Each row of a before or after table is a point. The points were changed in one or more steps. Then noise was added and the rows were shuffled. The steps act on how far a point lies along the listed directions, d1 being the first. Name the steps. A step turns or swaps two directions, mirrors them in a line or flattens them onto one, adds a multiple of one to another, or multiplies one. Angles are multiples of 10 degrees, from the lower direction toward the higher: turns from -170 to 170, lines from 10 to 170 but not 90. Use the fewest steps. Two steps may share a direction if one is a turn and the other turns, adds or multiplies; they go together, in the order done. Otherwise the lowest direction goes first.
In the rows, zero is written as 128.

Directions:
(1): [ 86 107 151]
(2): [109 114  81]
(3): [153  82 132]
Before, 11 rows:
[[117 118 166]
 [113 108 108]
 [138 113 126]
 [ 86  84 127]
 [ 90 192 123]
 [125 128 165]
 [125 203  90]
 [119 102 114]
 [ 87 115 119]
 [162  78 139]
 [ 96 163 144]]
After (11 x 3):
[[137  66  93]
 [176  90  74]
 [127  97 169]
 [101 132 119]
 [106 112 193]
 [ 90 123 128]
 [131 139 137]
 [115 184 155]
 [141 116 157]
 [112  85 110]
 [126 129 156]]
Steps: add 0.3 times d1 to d2; turn d2 and d3 by 140 degrees

Directions:
(1): [127 129 164 115 187 151]
(2): [148  79 107 120 155  90]
(3): [101 108  80 128 139 173]
Before (10 x 6):
[[173 129 170 142 132  90]
 [126  63  85 132 165 114]
 [128 170 131 131 106 155]
 [132 147 129 122 160 149]
 [142 140 135 133 120 127]
 [136 114 148 125  89  76]
 [149 143 131 131  85  60]
 [129 136 129 137  90  85]
 [113 148 147 106 187 177]
 [ 97 169 158 132 162 194]]
After (10 x 6):
[[128 140  94 135 111 137]
 [120 181 151 134 110 163]
 [129  51  85 125 180 103]
 [135 141 176 125 148 102]
 [110 144  65 130  79 146]
 [142 145 140 136 122 134]
 [173 122 147 146 108  77]
 [ 89 172  98 154  68 180]
 [156 144 178 115 148  77]
 [143 110 181 115 133  81]]
Steps: mirror d1 and d3 in the line at 80 degrees; multiply d2 by 1.3

Directions:
(1): [110 144 115 118  90 159  73 106 177 132  97]
(2): [115  93 162 111 142 126 130 169 166 190 126]
(3): [163  54 102 115 123 151 132 140 136  93 105]
Before:
[[128 112 108 122 105 158 107 117 158 101  99]
 [132 103 119 113 126 137 119 120 131 111 117]
 [128 106 138 121 118 146 106 145 154 148 121]
 [150  84 105 123 101 149 114 128 133 102 103]
 [ 84 177 136 132  94 140  85  89 161 152 117]
 [128 138 157 126 146 106 143 144 119 161 144]
 [145  90  99 123 111 148 129 119 156  84 105]
 [146 108 116 113 132 130 132 134 124 111 135]
 [133  97 124 122 143 127 122 130 140 130 132]
 [118 145 133 132 137 129 125 136 127 143 143]
 [134  99 139 116 143 133 145 158 126 134 129]]
After (11 x 11):
[[124 154 148 135 156 106 163 143  89 133 157]
 [103 169 135 130  99 146  79 114 158 149 122]
 [117 149 119 122 117 133 105 100 126 111 123]
 [119 145 129 134 142 114 123 112 121 129 146]
 [138 144 121 124 137 116 140 124 103 109 151]
 [ 87 112 113  98  51 200  21  95 247 158  57]
 [118 175 106 140  84 141  88  87 125 103 114]
 [ 99 173 101 125  73 173  58  81 183 104  85]
 [143 109 162 127 166  95 172 163  99 160 156]
 [127 116 132 126 141 134 131 148 132 142 138]
 [115 177 100 139  92 142 101  78 151  85 112]]
Steps: multiply d1 by 2.5; mirror d2 and d3 in the line at 150 degrees

Directions:
(1): [129 161  76 142  82 136  74 128 155 107 160 153  74 151 114 144 124 101]
(2): [ 85 133 144 158 156 136  96 101 139 126 115  72 103 165  87 110 173 167]
(3): [ 82 136 130 132 105 132 134 195 179 129 141 108 126  86 140 142 103 187]
(4): [172 158 151 159 112 182 152 102 173 149 144  82 122 109 165 110 140 102]
(5): [148 133 160 180 115 118 106 156 116 124  94 141 119 148 123  58  65 132]
(6): [126  64 161 134 122 168 110 146 100 133 150 164  72  94 141 112 169 134]
Before:
[[133 128 167 169 106 142 129 157 140 140 134 126 104 123 132  88 101 153]
 [126 133 136 121 114 141 117 127 118 130 157 122 124 124 162 162 147 122]
 [128 160  85 105  85  72 143 163 130 110 109 186 150 134 128 161  32 103]
 [153  98 144 131 125 144 132 174 112 124 138 140  96 101 124 109 118 109]
 [139 153  82 143  86 148 110 144 169 123 136 116 101 124 147 142 101 108]
 [128 118 146 109 143 127 139 124  88 132 103 147 142 129 142 137 139 141]
 [173 106 153 117 119  70 153 145  72 110  90 203 144 138 134  88  27  87]
 [136 186  72 150  90  80 133 161 170  96 124 141 143 143 111 144  29 146]
 [123 167  83 147 110 132  82 148 158 116 141 101 100 148 109 132 136 134]
 [115 132  91  99  98  55 113 195 116  93 113 209 150 134 133 142  43 129]
 [132 142 151 161 120 155 113 135 110 122 146 112 119 111 148 125 126 133]
 [134 156  93  89 113  90 117 143 124 109 122 177 154 150 121 141  48 111]
 [155 109 147  82 139 138 171 128 128 139 123 117 160 101 158 125 153 145]]
After, 13 rows:
[[140 183  78 152  89 141  87 141 174 119 143 101 104 145 123 138 123 114]
 [112 208  59 153 114  52 133 150 174  86 104 114 167 177  83 149  20 162]
 [145  84 157  69 155 123 183 132 110 137 113 123 177  92 154 125 152 159]
 [120  93 163 120 159  48 135 142  52 105  64 179 143 173  91  85  48 133]
 [144  71 164 128 136 144 132 187  90 125 133 154  90  92 122 101 130 123]
 [131 144  87 124 101 123 129 148 150 123 122 124 130 117 143 146  92 120]
 [ 80 165  82 105 122  38 123 154 124 103  80 150 161 174  78 161  42 140]
 [123 118 144 111 118 133 122 132 104 131 153 126 131 121 164 161 147 128]
 [141 109 171 159 102 146 136 165 132 143 136 139 108 106 138  88  95 151]
 [102 170  86  93 134  62 105 129 130 102 103 144 161 183  83 142  59 139]
 [136 127 161 149 120 157 127 145  99 123 145 128 130  94 158 122 123 130]
 [ 60 145  84 121 117  39  69 174 125  82  95 166 129 185  78 134  76 170]
 [118 120 146 116 144 131 128 119  89 128 104 141 129 136 131 132 148 148]]
Steps: turn d2 and d4 by 50 degrees; add 1 times d2 to d1; multiply d6 by 1.6

Directions:
(1): [101 127 182 161 156  93 114  79 111 110 166 105 195 112 162 130 102  95
 132 102 131 166 119 114]
(2): [132 126 134 105 113  84 109 192 134 123 109 142 120 106  77 139  72  99
 133 105 173 173 152  86]
(3): [107 110 153 117 139 143 139 116 162 113 106  85 121 119 113 150  34 151
 166 153 121  96 126 182]
(4): [163  67  94 106 161 129 123 141 119 119 153  85 163 150 126 137 118 139
  58  94 168  90 143 140]
(5): [125 123 130 129  83 132 107 125 130 120 139 124 103 210 169 182 126 102
 170  75 124 117 173 130]
(6): [137 126 153 136 169 169  99 149 117 148 111 138 103 159 149  49  89  60
 118 129 115  99 127 114]
Before, 11 rows:
[[138 110  89  98 129 100 136 153 153 120 116 119 134  88  87 146 119 173
   91 140 156 122 113 147]
 [111 143 176 141 124 114  97 129 112 137 133 134 133 148 144 103 115  71
  144  98 138 161 126  83]
 [112 154 128 138 133 148 132 119 129 137 121 144 100 116 155  99 136 149
  165 166 107 136 111 149]
 [103 125 183 163 134 144 107  85 114 123 139 102 135 153 191 114 120 106
  160 107  90 105 139 133]
 [115 148 142 139 132  89 153 124 143 127 120 159 133  73  84 153 122 159
  156 156 130 166 108 128]
 [145 111 140 147 152 118 123 110 112 121 162 132 159 148 154 112 136  94
   89 107 132 140 133 114]
 [108 131 177 146 137 124 106 107 124 125 121 123 144 133 150  93  72  84
  141 133 125 122 128 117]
 [114 131 137 130  97 154 134 106 152 120 117 119 103 157 139 154 134 137
  183 133  93 115 143 145]
 [125 124 117 109 130 118 132 136 121 123 138 114 143 118 107 123 140 151
  120 124 135 129 122 119]
 [157 121 113 133 150 167 132 123 121 142 137 133 133 147 143  99 197 151
  101 130  98  86 117 134]
 [102 124 154 146 111 147 132 101 146 116 115 123 118 172 150 164  91 141
  174 112 121 104 137 164]]
After, 11 rows:
[[109 138 139 164 166 152 134  60 108 128 166 116 156 126 205  95 167 149
  135 151  98 124  94 161]
 [109 153 170 113  87 105  99 180 138 136  92 150  85 140  96 127  72  79
  181 110 150 174 143  80]
 [114 153 154 132 113 129 119 138 135 137  92 154 104 109 114  88  94 106
  150 164 121 131 122 111]
 [127 129 114 106 119 118 127 148 120 125 133 124 129 129 106 125 145 140
  125 115 138 133 133 108]
 [125 146 148 140 134  59 129 153 126 125 133 171 149  75  81 147 118 118
  136 120 161 201 124  84]
 [ 96 144 163 168 133 202 146  53 132 138 115 109  99 142 195  96 167 166
  175 176  37  55 105 188]
 [144 138 115 132 102 156 139 130 137 136 121 161  81 170 139 125 156 122
  138 139 100 113 140 139]
 [149 113 114 164 162 210 145  38 111 140 173 101 154 197 220 109 250 173
  105 131  51  33 103 185]
 [105 112 155 150 152 164 148  51 143 111 144  81 159 128 161 131 126 152
  152 151  84  96 109 174]
 [148 111  92  95 125  72 116 184 137 122 121 139 141  90  80 138 120 135
   72 108 183 155 126 102]
 [ 98 123 156 154 150 165 155  75 147 119 112 111 139 125 141 127  96 173
  150 160 105  88  97 188]]
Steps: mirror d1 and d4 in the line at 120 degrees; multiply d2 by 3; turn d3 and d5 by -60 degrees; multiply d6 by 0.7
